Rows are points. Each copy is the shape, with its points in the same order, stretched, turned, moved and blurred by noise. Say if it was mirrored as well.

Shape (9 x 3):
[[-0.58  0.09 -0.21]
 [-0.61 -0.09 -0.13]
 [ 0.15 -0.42  0.20]
 [-0.19 -0.03  0.02]
 [-0.23 -0.02 -0.37]
 [-0.32 -0.30 -0.36]
 [-0.18  0.31  0.37]
 [ 0.08 -0.36 -0.18]
 [ 0.14  0.09 -0.30]]
Copy 1 (9 x 3):
[[-0.46 -0.08 -0.49]
 [-0.48 -0.24 -0.35]
 [ 0.24 -0.34  0.23]
 [-0.10 -0.09 -0.13]
 [-0.03 -0.16 -0.50]
 [-0.11 -0.41 -0.44]
 [-0.27  0.31  0.17]
 [ 0.28 -0.39 -0.18]
 [ 0.30  0.06 -0.35]]
Copy 1 is: only turned
Copy 2 (9 x 3):
[[-0.56  0.06 -0.36]
 [-0.59 -0.09 -0.27]
 [ 0.08 -0.46  0.07]
 [-0.22 -0.09 -0.07]
 [-0.22 -0.07 -0.49]
 [-0.31 -0.30 -0.48]
 [-0.23  0.24  0.28]
 [ 0.07 -0.42 -0.29]
 [ 0.12  0.00 -0.38]]
Copy 2 is: only turned
Copy 3 (9 x 3):
[[-0.42  0.03 -0.26]
 [-0.43 -0.10 -0.09]
 [ 0.27 -0.27  0.37]
 [ 0.00  0.00  0.01]
 [-0.04 -0.19 -0.30]
 [-0.21 -0.45 -0.16]
 [ 0.07  0.55  0.17]
 [ 0.21 -0.43  0.02]
 [ 0.37 -0.10 -0.21]]
Copy 3 is: only turned
Copy 4 (9 x 3):
[[-0.49 -0.29 -0.37]
 [-0.50 -0.48 -0.28]
 [ 0.13 -0.48  0.42]
 [-0.24 -0.25  0.00]
 [-0.08 -0.36 -0.36]
 [-0.09 -0.61 -0.28]
 [-0.42  0.15  0.19]
 [ 0.17 -0.52  0.06]
 [ 0.19 -0.10 -0.13]]
Copy 4 is: only turned

Shape (9 x 4):
[[ 0.20 -0.31  0.38  0.13]
 [-0.22 -0.11 -0.21 -0.13]
 [-0.25  0.41  0.02  0.65]
 [-0.22  0.27  0.42 -0.15]
 [ 0.11 -0.04 -0.26 -0.39]
 [-0.35  0.03 -0.25  0.62]
 [-0.02 -0.21 -0.11 -0.17]
 [-0.05  0.39 -0.02  0.15]
 [ 0.23  0.26 -0.33 -0.51]]
Copy 1 (9 x 4):
[[-0.06 -0.11  0.46  0.01]
 [-0.35 -0.14 -0.24 -0.23]
 [ 0.21 -0.62 -0.34  0.12]
 [ 0.24 -0.17  0.09 -0.55]
 [-0.24  0.33 -0.19 -0.18]
 [-0.19 -0.76 -0.38  0.21]
 [-0.34  0.00  0.04 -0.21]
 [ 0.22 -0.17 -0.29 -0.04]
 [-0.04  0.50 -0.43 -0.23]]
Copy 1 is: mirrored
Copy 2 (9 x 4):
[[-0.01 -0.53  0.32  0.01]
 [-0.35 -0.11 -0.23 -0.21]
 [-0.68  0.11  0.24  0.58]
 [-0.47 -0.09  0.47 -0.25]
 [ 0.08  0.05 -0.21 -0.43]
 [-0.64 -0.10 -0.16  0.54]
 [-0.09 -0.25 -0.16 -0.26]
 [-0.35  0.23  0.18  0.09]
 [ 0.19  0.37 -0.15 -0.55]]
Copy 2 is: only turned
Copy 3 (9 x 4):
[[-0.06 -0.43  0.39  0.24]
 [ 0.11  0.26  0.23  0.06]
 [-0.41  0.05 -0.38  0.15]
 [-0.34 -0.04  0.24 -0.44]
 [ 0.41  0.11  0.23 -0.12]
 [-0.15  0.25 -0.24  0.48]
 [ 0.21  0.04  0.33  0.14]
 [-0.12 -0.02 -0.20 -0.17]
 [ 0.47  0.05  0.05 -0.43]]
Copy 3 is: mirrored

Shape (9 x 6):
[[ 0.46  0.57  0.45 -0.22  0.15 -0.15]
 [ 0.04 -0.17  0.15  0.28  0.36  0.28]
 [-0.11  0.10 -0.19 -0.03  0.02 -0.41]
 [ 0.19 -0.04  0.32 -0.44  0.16 -0.27]
 [ 0.43 -0.20 -0.07  0.10  0.12 -0.45]
 [-0.08 -0.30 -0.08  0.17  0.57 -0.35]
 [ 0.05 -0.25  0.31  0.40 -0.01  0.38]
 [-0.02  0.12  0.09  0.51 -0.30  0.21]
 [-0.24 -0.08 -0.24 -0.36 -0.04  0.62]]
Copy 1 (9 x 6):
[[ 0.44  0.77  0.09  0.03  0.35  0.03]
 [ 0.09 -0.21  0.19  0.37  0.14  0.35]
 [ 0.26  0.02  0.18 -0.30 -0.34 -0.19]
 [ 0.27  0.20  0.04 -0.14  0.39 -0.35]
 [ 0.73 -0.15 -0.09  0.01 -0.04 -0.15]
 [ 0.46 -0.46  0.48 -0.05 -0.01 -0.05]
 [-0.10 -0.15 -0.05  0.66 -0.01  0.22]
 [-0.05  0.14 -0.10  0.47 -0.47  0.21]
 [-0.57 -0.10 -0.22 -0.24  0.08  0.37]]
Copy 1 is: mirrored
Copy 2 (9 x 6):
[[ 0.63  0.67  0.01 -0.47 -0.07 -0.26]
 [ 0.24  0.17 -0.25  0.32  0.26  0.18]
 [-0.09 -0.02  0.31 -0.24  0.05 -0.35]
 [ 0.45 -0.02 -0.19 -0.57 -0.06 -0.25]
 [ 0.51 -0.22  0.32 -0.02 -0.02 -0.26]
 [ 0.15 -0.30  0.03  0.13  0.50 -0.33]
 [ 0.18  0.21 -0.35  0.43 -0.14  0.25]
 [-0.06  0.41  0.09  0.37 -0.32  0.12]
 [-0.20  0.13 -0.16 -0.39  0.08  0.68]]
Copy 2 is: mirrored

Shape (12 x 8):
[[-0.23 -0.01  0.60 -0.24 -0.04 -0.49  0.29 -0.10]
 [-0.40  0.14  0.43 -0.22  0.08  0.19  0.50 -0.12]
 [ 0.38 -0.20  0.50 -0.12  0.16 -0.51 -0.11 -0.19]
 [ 0.27  0.52 -0.26  0.20 -0.14  0.38 -0.29 -0.07]
 [-0.05  0.50  0.17  0.07 -0.10  0.30  0.25 -0.31]
 [-0.30 -0.39 -0.05  0.51 -0.10 -0.47  0.01 -0.17]
 [-0.45  0.00 -0.31 -0.15 -0.21 -0.15 -0.03 -0.47]
 [ 0.42  0.02 -0.21  0.04 -0.19  0.32  0.51 -0.36]
 [-0.04  0.11  0.09  0.12 -0.20 -0.20 -0.31 -0.03]
 [-0.11  0.35  0.26 -0.19 -0.04 -0.34 -0.19  0.31]
 [ 0.22 -0.15  0.07  0.00 -0.44 -0.03 -0.08 -0.32]
 [-0.27  0.21 -0.16  0.53 -0.21 -0.18  0.41 -0.30]]
Copy 1 (12 x 8):
[[-0.20 -0.06  0.52 -0.33 -0.02 -0.60  0.27 -0.11]
 [-0.31 -0.01  0.46 -0.60  0.12  0.06  0.38 -0.19]
 [ 0.31  0.04  0.39 -0.12  0.10 -0.68 -0.24 -0.07]
 [-0.09  0.50 -0.15 -0.37 -0.29  0.41 -0.57  0.29]
 [-0.23  0.46  0.25 -0.47 -0.22  0.24 -0.04 -0.08]
 [-0.21 -0.25 -0.09  0.42 -0.19 -0.11  0.13 -0.24]
 [-0.33 -0.02 -0.36 -0.40 -0.30 -0.19  0.08 -0.44]
 [ 0.43  0.38 -0.17 -0.44 -0.18  0.26  0.28 -0.09]
 [-0.20  0.01  0.06 -0.14 -0.29 -0.12 -0.34  0.12]
 [-0.44  0.03  0.28 -0.42 -0.03 -0.38 -0.28  0.44]
 [ 0.29 -0.04  0.00 -0.28 -0.50 -0.10 -0.11 -0.10]
 [-0.39  0.33 -0.08  0.13 -0.33  0.18  0.28 -0.18]]
Copy 1 is: only turned
Copy 2 (12 x 8):
[[-0.05 -0.15  0.46 -0.09 -0.13 -0.62  0.18 -0.18]
 [-0.36 -0.21  0.45 -0.09  0.25  0.03  0.46 -0.16]
 [ 0.64  0.09  0.31 -0.06 -0.02 -0.59 -0.10 -0.24]
 [ 0.09  0.63 -0.17  0.29  0.12  0.35  0.26  0.16]
 [-0.17  0.25  0.24  0.23  0.19  0.20  0.59 -0.16]
 [-0.02 -0.17 -0.52  0.37 -0.01 -0.77  0.13 -0.19]
 [-0.29  0.04 -0.40  0.03 -0.31 -0.04  0.19 -0.40]
 [ 0.31  0.14 -0.20 -0.14  0.25  0.15  0.93 -0.13]
 [ 0.11  0.20 -0.09  0.31 -0.19 -0.24 -0.05  0.05]
 [-0.14  0.34  0.29  0.00 -0.16 -0.37 -0.17  0.26]
 [ 0.48 -0.02 -0.15  0.16 -0.30 -0.10  0.31 -0.07]
 [-0.36  0.14 -0.36  0.38  0.12 -0.44  0.71 -0.21]]
Copy 2 is: only turned
Copy 3 (12 x 8):
[[-0.20 -0.41  0.41 -0.39 -0.31 -0.22  0.30 -0.31]
 [-0.35  0.12  0.31 -0.37 -0.13  0.18  0.63 -0.37]
 [ 0.32 -0.44  0.08 -0.42  0.02 -0.32 -0.23 -0.25]
 [-0.14  0.76 -0.32 -0.19  0.16 -0.15 -0.44  0.08]
 [-0.53  0.44 -0.17 -0.52 -0.11  0.04  0.03 -0.27]
 [-0.31 -0.57 -0.36  0.27 -0.20  0.12 -0.09 -0.06]
 [-0.28  0.20 -0.19  0.32 -0.58  0.03 -0.10 -0.47]
 [ 0.08  0.36 -0.72 -0.43 -0.14  0.41 -0.02 -0.08]
 [-0.17 -0.04  0.05 -0.01 -0.14 -0.12 -0.39  0.03]
 [-0.10  0.11  0.33 -0.07 -0.18 -0.53  0.02  0.15]
 [ 0.10 -0.10 -0.27 -0.18 -0.36  0.23 -0.46 -0.17]
 [-0.56 -0.06 -0.62 -0.04 -0.27  0.18  0.06 -0.13]]
Copy 3 is: mirrored

Shape (14 x 9):
[[ 0.02 -0.18  0.26  0.07 -0.08  0.21  0.23  0.31 -0.42]
 [-0.46  0.24  0.23  0.17 -0.08  0.01 -0.25 -0.25  0.11]
 [ 0.41  0.04 -0.14  0.42  0.07 -0.45  0.08  0.10  0.51]
 [-0.26  0.24  0.17 -0.13  0.51 -0.21 -0.35  0.18  0.50]
 [-0.45  0.06 -0.35 -0.39 -0.12 -0.35  0.05  0.05 -0.30]
 [ 0.34  0.36 -0.65  0.23 -0.03  0.28  0.31 -0.37  0.07]
 [-0.25 -0.04 -0.10 -0.31  0.22  0.41  0.28  0.11  0.08]
 [ 0.47  0.28 -0.41  0.10  0.15  0.18 -0.25  0.09  0.28]
 [ 0.04  0.15 -0.65  0.27 -0.16 -0.32  0.10  0.50  0.17]
 [ 0.28 -0.39  0.21 -0.19  0.28 -0.45 -0.03  0.29 -0.19]
 [-0.20  0.31  0.23  0.18 -0.21  0.33 -0.14 -0.30  0.52]
 [ 0.18  0.27  0.02 -0.21  0.27  0.06 -0.04  0.30 -0.34]
 [-0.36 -0.22 -0.48  0.26  0.54 -0.11 -0.22  0.30  0.34]
 [-0.42  0.45  0.03 -0.09 -0.09  0.08  0.25 -0.17  0.12]]
Copy 1 (14 x 9):
[[ 0.11 -0.19  0.27  0.03 -0.50  0.03 -0.37 -0.28 -0.03]
 [-0.78  0.12 -0.14 -0.24 -0.08  0.22 -0.14  0.06 -0.10]
 [ 0.17 -0.02  0.03 -0.18  0.55  0.01  0.23 -0.11  0.76]
 [-0.73  0.23 -0.02 -0.30 -0.02 -0.21  0.25  0.57  0.22]
 [-0.36  0.20 -0.44  0.18 -0.24 -0.01 -0.43  0.34  0.32]
 [ 0.58  0.15 -0.97  0.28  0.35  0.13  0.14 -0.32 -0.11]
 [ 0.16  0.11 -0.25  0.08 -0.41  0.04  0.02  0.49 -0.23]
 [ 0.24  0.43 -0.56 -0.03  0.26 -0.39  0.10 -0.05  0.18]
 [ 0.06  0.29 -0.46 -0.03 -0.04  0.13  0.28  0.12  0.85]
 [-0.03 -0.04  0.51  0.05  0.08 -0.45 -0.38  0.03  0.47]
 [-0.22  0.16 -0.29 -0.57 -0.01  0.34 -0.01  0.10 -0.30]
 [-0.06  0.02 -0.31  0.08 -0.24 -0.51 -0.21 -0.07 -0.12]
 [-0.37  0.64  0.05  0.49  0.04  0.08  0.58  0.39  0.60]
 [-0.21 -0.16 -0.61 -0.27 -0.23  0.24 -0.06  0.25 -0.18]]
Copy 1 is: only turned
Copy 2 (14 x 9):
[[ 0.03  0.33  0.18  0.32 -0.40  0.14 -0.03  0.33 -0.09]
 [-0.35 -0.17  0.17 -0.24 -0.52 -0.05 -0.01  0.12  0.28]
 [-0.02 -0.26 -0.15  0.39 -0.13 -0.07 -0.68 -0.40  0.28]
 [-0.30 -0.24 -0.25 -0.50  0.06  0.26 -0.33  0.08 -0.25]
 [ 0.36 -0.04 -0.18 -0.24 -0.25 -0.27  0.38 -0.19 -0.14]
 [ 0.42  0.03  0.54  0.00 -0.47 -0.32 -0.50 -0.38  0.20]
 [ 0.29  0.42  0.14 -0.42 -0.12  0.17 -0.23  0.35 -0.10]
 [ 0.17 -0.32  0.40 -0.07 -0.13  0.13 -0.57 -0.12 -0.02]
 [ 0.46 -0.37 -0.28  0.34 -0.37 -0.38 -0.54 -0.13  0.13]
 [-0.06  0.07 -0.10  0.30  0.27  0.23  0.10 -0.10 -0.31]
 [-0.26 -0.12  0.31 -0.27 -0.53  0.21 -0.37  0.16  0.54]
 [ 0.11  0.00  0.12 -0.11 -0.19  0.26 -0.08  0.02 -0.58]
 [-0.04 -0.17 -0.13 -0.16  0.13 -0.36 -0.47  0.33  0.05]
 [ 0.11  0.13 -0.01 -0.41 -0.62 -0.04 -0.20 -0.08  0.07]]
Copy 2 is: mirrored
